Each row of a before or after table is a point. The points were changed in one or more steps. Then noise was added and the rows were shuffled. The steps act on columns, c1 being the first. Name the steps. A step turns or swaps two columns, mirrors them in a line or flattens them onto one, adds a multiple of one to another, or multiplies or shifts one. Angles are multiples of 10 degrees, from the lower column toward the higher: turns from -170 to 170, lines from 10 to 170 but not 90. Use the fewest steps. Two steps may share a column if one is a turn and the other turns, adds or multiplies; they go together, in the order done. Otherwise the lowest column goes first.

Before, 13 rows:
-0.23,-0.21,+0.35
+0.06,-0.04,+0.43
-0.09,-0.37,+0.25
+0.14,+0.32,+0.02
-0.32,+0.35,-0.24
+0.02,-0.51,-0.01
-0.54,-0.15,-0.40
-0.50,+0.11,+0.03
-0.30,+0.06,-0.58
+0.26,-0.14,-0.03
-0.53,-0.49,+0.13
-0.57,+0.27,+0.05
-0.32,-0.37,+0.34
After:
-0.49,+0.20,+0.03
+0.06,+0.06,+0.42
-0.09,-0.26,+0.25
+0.27,-0.02,-0.04
+0.14,+0.42,+0.02
-0.30,-0.27,+0.34
-0.31,+0.45,-0.24
+0.02,-0.41,-0.03
-0.23,-0.12,+0.36
-0.53,-0.39,+0.12
-0.30,+0.15,-0.59
-0.58,+0.36,+0.06
-0.53,-0.04,-0.40
Steps: shift c2 by +0.10

Before, 10 rows:
-0.46,-0.21,+0.10,-0.32,+0.65,+0.15,-0.14,+0.03
-0.12,-0.06,-0.04,+0.27,+0.31,-0.41,-0.23,-0.18
+0.37,-0.23,+0.54,+0.32,+0.08,-0.30,+0.00,-0.36
-0.31,-0.22,-0.24,+0.07,+0.25,+0.01,+0.41,+0.49
+0.10,+0.08,+0.22,-0.32,-0.44,+0.22,+0.15,-0.16
+0.31,-0.11,-0.05,+0.47,+0.44,-0.12,+0.17,-0.35
-0.05,-0.09,-0.17,-0.03,-0.14,+0.05,+0.17,+0.69
+0.34,-0.54,-0.09,+0.09,-0.36,-0.08,+0.51,-0.33
+0.02,+0.21,+0.39,+0.05,-0.18,-0.27,+0.47,-0.61
-0.27,+0.19,+0.43,+0.31,-0.33,+0.07,+0.07,-0.34
After, 10 rows:
-0.57,+0.18,-0.24,-0.14,+0.26,+0.01,+0.40,+0.49
-0.13,-0.06,-0.05,-0.47,+0.44,-0.12,-0.38,+0.10
-0.43,-0.04,-0.04,-0.28,+0.31,-0.42,-0.14,-0.26
+0.09,+0.10,-0.17,+0.00,-0.13,+0.06,+0.65,+0.29
-1.12,+0.31,+0.10,+0.24,+0.65,+0.15,+0.06,-0.13
+0.05,-0.28,+0.43,-0.23,-0.32,+0.08,-0.35,+0.00
+0.70,+0.48,-0.10,-0.27,-0.35,-0.08,-0.42,+0.46
+0.20,-0.21,+0.39,+0.03,-0.17,-0.27,-0.68,+0.36
+0.54,+0.03,+0.23,+0.33,-0.43,+0.21,-0.19,+0.11
+0.29,+0.10,+0.54,-0.38,+0.08,-0.30,-0.37,-0.06
Steps: add -1 times c5 to c1; turn c2 and c4 by 160 degrees; mirror c7 and c8 in the line at 50 degrees

Before:
+0.48,-0.21,+0.15,+0.38,+0.52,+0.08,-0.35,-0.40,+0.12,-0.14,-0.09
-0.07,-0.41,-0.64,-0.34,-0.15,-0.32,+0.07,-0.86,+0.46,-0.30,+0.06
+0.37,+0.29,-0.03,+0.18,-0.31,+0.40,-0.12,-0.12,+0.03,-0.32,-0.14
+0.15,+0.30,+0.03,+0.28,+0.55,+0.47,-0.05,-0.02,+0.02,+0.20,-0.23
+0.18,+0.01,+0.27,-0.31,+0.06,+0.30,+0.09,-0.17,-0.22,-0.23,+0.15
+0.62,+0.46,-0.15,+0.12,+0.13,+0.27,-0.26,-0.01,-0.20,+0.14,+0.31
+0.21,-0.58,-0.56,-0.07,-0.13,-0.22,+0.25,-0.17,+0.11,-0.30,-0.01
+0.10,-0.04,+0.02,+0.49,+0.20,+0.33,-0.37,-0.35,-0.40,+0.22,-0.05
+0.12,-0.03,+0.13,+0.27,+0.12,+0.49,-0.34,+0.05,+0.19,+0.08,+0.31
-0.19,-0.42,-0.46,+0.04,-0.22,-0.69,+0.62,-0.74,+0.40,-0.57,+0.30
After (10 x 11):
+0.10,+0.09,+0.09,+0.41,+0.12,+0.36,+0.33,+0.06,+0.19,+0.09,+0.18
+0.46,+0.03,+0.25,+0.39,+0.54,-0.13,+0.27,-0.43,+0.25,-0.13,-0.27
+0.08,+0.00,+0.06,+0.55,+0.19,+0.14,-0.14,-0.36,+0.52,+0.21,-0.29
-0.17,-0.61,+0.12,-0.19,-0.22,-0.64,+0.02,-0.76,-0.73,-0.55,+0.25
-0.04,-0.75,-0.01,-0.44,-0.13,-0.16,+0.36,-0.86,-0.34,-0.33,+0.21
+0.21,-0.77,+0.23,-0.16,-0.13,-0.18,-0.01,-0.17,-0.28,-0.32,+0.05
+0.62,+0.09,-0.47,+0.24,+0.14,+0.22,-0.01,-0.03,+0.32,+0.14,+0.24
+0.36,+0.11,-0.28,+0.31,-0.29,+0.31,+0.08,-0.10,+0.12,-0.34,-0.21
+0.16,+0.17,-0.21,+0.42,+0.54,+0.35,+0.07,-0.02,+0.04,+0.17,-0.38
+0.20,+0.21,+0.11,-0.19,+0.05,+0.37,-0.26,-0.18,+0.02,-0.20,+0.27
Steps: turn c2 and c3 by -60 degrees; add -0.5 times c4 to c11; turn c4 and c6 by -20 degrees; turn c7 and c9 by -120 degrees

Before (12 x 18):
-0.06,-0.22,+0.35,-0.20,+0.07,+0.13,+0.24,+0.09,-0.06,-0.37,-0.48,-0.01,+0.13,-0.24,+0.18,+0.08,+0.02,+0.39
+0.15,-0.12,-0.19,-0.15,+0.53,-0.38,+0.02,-0.31,+0.21,-0.42,-0.42,-0.13,+0.27,+0.30,-0.30,-0.01,+0.11,+0.17
+0.30,+0.86,-0.88,-0.27,+0.01,+0.67,+0.70,-0.13,+0.06,+0.41,+0.34,+0.04,-0.09,+0.42,+0.57,-0.83,+0.58,-0.65
+0.27,+0.05,+0.12,-0.39,+0.47,+0.13,-0.35,-0.02,+0.16,-0.10,-0.46,+0.17,+0.16,-0.03,-0.08,-0.10,-0.34,+0.22
-0.12,-0.06,+0.00,-0.25,-0.01,-0.15,-0.03,-0.46,-0.03,+0.11,-0.14,-0.14,-0.03,+0.20,-0.19,-0.16,-0.22,-0.05
+0.74,+0.08,+0.17,-0.13,+0.09,+0.44,+0.47,+0.27,-0.09,+0.31,+0.20,-0.04,-0.07,+0.07,+0.67,-0.39,+0.42,-0.78
+0.41,+0.30,+0.37,+0.21,+0.08,+0.30,+0.01,+0.29,-0.28,-0.19,-0.39,-0.14,-0.40,+0.16,+0.58,-0.42,+0.19,-0.24
-0.01,+0.13,+0.67,-0.05,+0.26,-0.07,+0.00,+0.37,-0.44,-0.59,-0.55,+0.21,+0.25,-0.05,+0.33,+0.25,-0.33,-0.32
+0.26,+0.03,+0.20,-0.11,-0.09,+0.19,-0.37,-0.07,+0.04,-0.54,-0.26,-0.07,+0.06,-0.14,+0.23,+0.32,+0.05,-0.17
+0.12,+0.01,-0.05,-0.64,+0.50,+0.07,+0.10,-0.41,+0.06,-0.62,-0.01,-0.32,-0.02,+0.27,-0.38,-0.13,-0.35,+0.26
+0.09,-0.13,-0.17,-0.25,+0.19,-0.32,-0.04,-0.05,+0.41,-0.62,-0.17,-0.12,+0.10,-0.17,-0.27,-0.42,-0.51,+0.08
+0.13,-0.17,-0.11,-0.42,+0.30,-0.26,-0.35,-0.37,-0.28,-0.52,-0.14,-0.20,+0.49,-0.13,-0.29,-0.42,-0.17,+0.35
After, 12 rows:
-0.42,+0.05,+0.18,-0.10,+0.10,+0.46,-0.78,+0.27,-0.22,+0.29,+0.20,-0.03,-0.06,+0.10,-0.73,-0.26,+0.41,-0.77
-0.14,-0.30,+0.36,-0.17,+0.07,+0.12,+0.00,+0.10,-0.19,-0.36,-0.49,-0.01,+0.14,-0.26,-0.06,-0.14,+0.04,+0.39
-0.17,+0.03,-0.19,-0.24,+0.19,-0.33,+0.04,-0.02,+0.66,-0.59,-0.13,-0.12,+0.12,-0.17,-0.19,+0.46,-0.51,+0.10
-0.19,+0.25,-0.12,-0.44,+0.27,-0.27,+0.24,-0.34,-0.06,-0.53,-0.13,-0.19,+0.48,-0.15,-0.12,+0.51,-0.19,+0.35
-0.03,+0.32,+0.35,+0.24,+0.08,+0.28,-0.41,+0.33,-0.36,-0.21,-0.38,-0.13,-0.38,+0.11,-0.68,-0.14,+0.17,-0.22
-0.15,+0.42,+0.13,-0.41,+0.44,+0.14,+0.04,-0.02,+0.21,-0.10,-0.43,+0.16,+0.14,-0.01,-0.08,+0.10,-0.37,+0.20
-0.20,+0.01,-0.18,-0.16,+0.52,-0.38,-0.05,-0.29,+0.34,-0.42,-0.43,-0.13,+0.28,+0.32,+0.17,+0.25,+0.10,+0.18
+0.47,-0.03,-0.86,-0.28,+0.04,+0.67,-1.05,-0.13,+0.11,+0.41,+0.35,+0.03,-0.06,+0.42,-1.01,+0.09,+0.61,-0.66
+0.12,+0.03,+0.65,-0.02,+0.28,-0.08,-0.05,+0.37,-0.68,-0.59,-0.56,+0.20,+0.24,-0.05,+0.00,-0.40,-0.35,-0.32
-0.10,+0.44,+0.23,-0.12,-0.09,+0.20,+0.06,-0.07,-0.16,-0.53,-0.27,-0.06,+0.05,-0.13,+0.09,-0.39,+0.07,-0.16
-0.08,-0.04,-0.04,-0.66,+0.48,+0.09,-0.14,-0.38,+0.23,-0.64,-0.04,-0.28,-0.03,+0.27,+0.15,+0.36,-0.36,+0.25
+0.05,-0.03,+0.01,-0.26,+0.02,-0.15,+0.13,-0.46,+0.05,+0.12,-0.18,-0.16,-0.05,+0.21,-0.03,+0.23,-0.18,-0.05
Steps: turn c1 and c2 by -130 degrees; turn c2 and c7 by 130 degrees; turn c15 and c16 by -130 degrees; add 0.5 times c16 to c9
